Each row is a point. Each copy is the shape, with its points in the same order, turned, moved and blurred by noise. Some copies are also mirrored. Which?

Shape:
[[-20  -7   7]
 [ 22  60   9]
 [ -8 -18 -15]
 [ 15  -9 -12]
 [ -5  23 -12]
 [-14 -29   3]]
Copy 1:
[[-24   0  -7]
 [ 52  19 -13]
 [-24  -3  20]
 [ -2 -13  26]
 [  8  21  10]
 [-34 -13   5]]
Copy 1 is: mirrored
Copy 2 (6 x 3):
[[ -1 -22 -18]
 [ 52  35 -22]
 [ -8 -20  11]
 [ -6   3  14]
 [ 29  -6  -1]
 [-22 -24  -6]]
Copy 2 is: only turned
Copy 3, 6 rows:
[[-10  14 -21]
 [  5  29  57]
 [ 16   3 -23]
 [ 19 -11  -5]
 [ 15  26   6]
 [ -8  -4 -34]]
Copy 3 is: only turned

Shape:
[[ 20 -26  21 -22]
 [ 17   8  11 -16]
 [-24  -5  21   9]
 [ 25   1   1 -17]
 [ 17  15 -10  29]
 [ -6  19  23   4]
 [ -3  40 -47  10]
 [-10 -14 -13  10]
 [-10 -43  -6  -1]]
Copy 1 (9 x 4):
[[  1  35  28   3]
 [-21  24   2 -15]
 [ -6 -19  10   8]
 [ -1  27   3 -14]
 [ 14  -3 -13 -40]
 [-25  -6   1 -14]
 [ 11 -11 -60 -32]
 [ 20  -4  -6   4]
 [ 20   3  17  18]]
Copy 1 is: mirrored
Copy 2, 9 rows:
[[  1 -28 -28  24]
 [ 17  -2 -10  18]
 [-24  -3  12   2]
 [ 22  -3 -22  12]
 [ 24   3   3 -30]
 [  4   3  20   9]
 [ 25  54  -6 -31]
 [-13   5 -18 -19]
 [-30 -12 -35 -10]]
Copy 2 is: mirrored
Copy 3 (9 x 4):
[[ 29  30  12  31]
 [ -5  22  15  20]
 [  5  22 -23 -19]
 [  2  14  30  24]
 [ -3  -7  36 -17]
 [-18  22   0 -10]
 [-35 -42  26  -8]
 [ 17 -16   5  -9]
 [ 49   0  -7   5]]
Copy 3 is: only turned
Copy 4:
[[-30  21   6  23]
 [-18 -11  -6   9]
 [ 23  17   2   7]
 [-36  -9   0   7]
 [  5 -28  35  -6]
 [ 13 -14  -4  11]
 [ -1 -37  10 -52]
 [  1  14  24 -17]
 [ -5  44  24  -6]]
Copy 4 is: mirrored

Shape:
[[-30 -22  14  23 -19  -9]
 [-36   5  35 -45 -25 -23]
 [  9  34 -21  25  21 -37]
 [ 34  35   2   8  17  28]
 [ 18 -14  56  25 -28  39]
 [ 23 -15 -15   7   3  -6]
 [ -3 -16 -13   6  29  38]
 [ -9 -11 -12   9 -32   0]
 [-42  -1  -6  -9  20   0]]
Copy 1:
[[  1 -27 -40  12  -3   3]
 [-14 -38   5  15 -57  11]
 [-32 -30  15 -37  34 -16]
 [ 22 -12  41 -17  35  28]
 [ 50 -32 -10  43  21  30]
 [  7   5   4  -2  25 -14]
 [ 42  16 -13 -32  12  14]
 [-13   3 -22  18   9  13]
 [  0 -17 -21 -40 -27   0]]
Copy 1 is: only turned
Copy 2 (9 x 6):
[[ -8   2 -16 -29 -20 -35]
 [-51  11  25 -32 -51  12]
 [ 23  -1  24  47 -14   3]
 [ -1   6  -7  16  35  37]
 [-48  17 -60 -22  29  -6]
 [ 27   4 -23   0  -8  21]
 [ 27  10   2 -34  31   5]
 [ -6 -22 -22 -17 -17   1]
 [  7   1  37 -27  -2  -3]]
Copy 2 is: mirrored

Shape:
[[-24  17  33  22 -35  13  -5 -28 -27]
 [ 31  10  31 -26  36  25  22 -27  -6]
 [ 11 -11  18 -35  21  27   5   9 -26]
 [-36  20  17 -33  35 -36  17  33 -22]
 [ 22  20  -7  17  31  -9  19  11   8]
 [ 21  -6  24  -8  -4 -27 -24  -1  10]
 [  5 -38  11  -9  13  21  10 -26   0]
 [-33   0  24  14 -18  -3 -32  10  32]
 [-35 -21 -14  24 -14  -9  -6   4 -19]
 [ 21  -7 -19 -29  28 -45 -14   6  15]
 [  3 -14 -34 -15   0 -15   9  27  22]
 [ 21 -28  29  20  27 -15 -10  12  29]
 [ 27  16 -18 -15 -27 -34  28 -20   8]
 [ -2 -18 -19   6 -14 -25  20  -2   3]
 [ -2  16  13  -4  -2  12   8 -29 -21]]
Copy 1:
[[-27  20 -49   9   0 -17  12 -41 -40]
 [-50  -4 -27  29   5  45   7  21  14]
 [-47 -18 -11   7 -28  15  10   5  16]
 [-28  -8  -5 -56 -19  -7  24  45  -5]
 [ 15  -8 -15   8  18  10  11  26   7]
 [-29 -21  -4  -5  33 -25   1 -10  11]
 [-31   3   5  16  -5  35   4 -33   0]
 [-13  23  16   3  20 -38  43 -28 -19]
 [ 12  -1  -1 -15 -17 -13  14 -39 -25]
 [-12 -41  31 -12  22 -12 -16  25   4]
 [ 15   0  34  -5  -8 -14 -11   7  15]
 [-12 -14   8  -2  43  12  35 -23  31]
 [  1   7 -17   7  18  -9 -53   7   0]
 [ 17   4   1 -11  -2  -5 -22 -22  -7]
 [-27   6 -34  14  -4   8  -1  -1 -28]]
Copy 1 is: mirrored
Copy 2:
[[-14   7 -14 -60   5 -18  29  43   5]
 [ 42  11  29 -17 -11  -3 -15  35 -46]
 [ 23  -7   9 -31   7  18 -33  10 -26]
 [  9 -37   3 -18 -45 -22 -30 -21  15]
 [  4  -2   0  32 -11 -21 -18  28 -11]
 [ -3  11   1  -5  17 -24  13 -19 -27]
 [ 43  18  12 -19  30   4  -4  21  -2]
 [-23  20  -3 -31  30 -55  -6  -3  17]
 [ -5 -14 -20 -16  26  -7   8  14  43]
 [  6 -14  30  34   8 -12  -1 -32 -11]
 [-11  11  13  28  14   6 -22 -12  22]
 [ 28  19 -19  15  28 -41 -12  -7 -19]
 [-15  26  24  21 -20  11  34   7   0]
 [  3  13  -3  14   7   5  14   5  29]
 [  6   0  14 -31  -4  -5  12  38  -7]]
Copy 2 is: mirrored
